Each row is a point. Before rounding, the points of a table are all equally far from one centre. They may lie mostly on one side of it. Where is the centre, to within rounding?
In the rows, zero is written as 100.

Points (7 x 2):
61, 62
143, 67
151, 102
65, 133
144, 69
106, 45
107, 45
Centre: 100, 96

Points:
139, 100, 117, 86, 78, 84, 75, 124, 113
100, 103, 51, 90, 109, 101, 123, 102, 97
146, 103, 61, 83, 87, 88, 156, 156, 113
170, 104, 121, 121, 97, 106, 75, 172, 84
193, 156, 74, 138, 108, 124, 103, 130, 103
131, 110, 75, 107, 47, 82, 110, 108, 76
119, 134, 85, 147, 167, 104, 114, 130, 105
167, 151, 68, 163, 123, 111, 118, 125, 142
142, 148, 85, 72, 114, 121, 115, 133, 81
102, 157, 57, 154, 102, 103, 140, 161, 113
123, 106, 70, 149, 91, 102, 138, 195, 138
138, 129, 88, 95, 65, 131, 124, 127, 155
152, 134, 59, 122, 74, 137, 148, 117, 74
Centre: 136, 114, 82, 130, 98, 107, 111, 138, 107

Points (24 x 20):
118, 109, 99, 143, 137, 113, 116, 60, 94, 67, 97, 99, 163, 118, 145, 138, 102, 93, 114, 111
117, 99, 120, 93, 120, 156, 107, 87, 22, 58, 89, 55, 167, 78, 140, 114, 120, 70, 103, 131
103, 118, 124, 101, 143, 99, 33, 97, 67, 91, 116, 73, 136, 123, 119, 125, 132, 75, 78, 78
100, 127, 96, 81, 127, 124, 147, 90, 81, 113, 118, 91, 145, 72, 110, 109, 117, 55, 138, 102
97, 92, 112, 154, 115, 172, 124, 100, 61, 117, 140, 82, 148, 109, 97, 146, 79, 93, 114, 83
105, 125, 109, 96, 98, 64, 67, 131, 43, 75, 86, 88, 134, 147, 154, 135, 93, 82, 122, 91
60, 124, 107, 122, 107, 170, 106, 111, 63, 106, 65, 54, 145, 102, 128, 166, 94, 48, 121, 126
128, 88, 138, 131, 143, 108, 90, 106, 45, 68, 83, 121, 77, 145, 131, 85, 136, 81, 136, 92
139, 123, 110, 123, 128, 128, 54, 84, 59, 127, 83, 99, 123, 91, 125, 109, 106, 69, 100, 33
78, 97, 139, 125, 95, 81, 144, 76, 25, 106, 83, 81, 163, 117, 157, 118, 92, 64, 116, 92
109, 110, 109, 146, 150, 157, 104, 84, 89, 78, 73, 72, 140, 165, 140, 123, 89, 72, 138, 106
104, 85, 134, 61, 122, 101, 137, 133, 93, 93, 126, 82, 132, 133, 115, 141, 124, 61, 112, 134
129, 90, 111, 120, 133, 139, 101, 84, 53, 81, 111, 58, 79, 79, 96, 123, 95, 21, 157, 57
82, 70, 144, 156, 131, 84, 95, 130, 86, 94, 79, 133, 134, 119, 136, 94, 62, 86, 106, 119
157, 96, 123, 123, 124, 108, 125, 84, 32, 41, 68, 90, 104, 78, 140, 117, 98, 64, 142, 120
112, 63, 129, 111, 119, 130, 82, 59, 97, 64, 37, 57, 143, 125, 84, 146, 146, 44, 140, 96
72, 118, 132, 138, 131, 81, 86, 119, 86, 76, 84, 99, 158, 138, 119, 178, 103, 53, 91, 76
95, 130, 134, 159, 97, 95, 102, 130, 52, 78, 70, 68, 113, 100, 130, 157, 79, 29, 147, 67
118, 111, 122, 109, 114, 96, 85, 104, 65, 106, 144, 80, 112, 108, 147, 154, 128, 60, 130, 126
103, 110, 82, 97, 141, 94, 135, 103, 83, 88, 69, 72, 117, 141, 112, 119, 62, 67, 155, 56
115, 104, 100, 145, 106, 97, 81, 117, 86, 114, 76, 91, 126, 96, 121, 195, 111, 89, 116, 103
68, 115, 155, 143, 133, 128, 102, 93, 44, 95, 124, 111, 120, 156, 90, 131, 56, 58, 141, 68
106, 116, 119, 153, 98, 148, 125, 109, 75, 58, 43, 72, 133, 108, 169, 106, 103, 74, 101, 64
81, 110, 99, 113, 83, 132, 106, 80, 114, 94, 64, 66, 78, 144, 75, 114, 112, 98, 107, 72
Centre: 100, 83, 127, 106, 102, 128, 94, 101, 64, 82, 80, 97, 124, 110, 105, 122, 92, 60, 113, 91
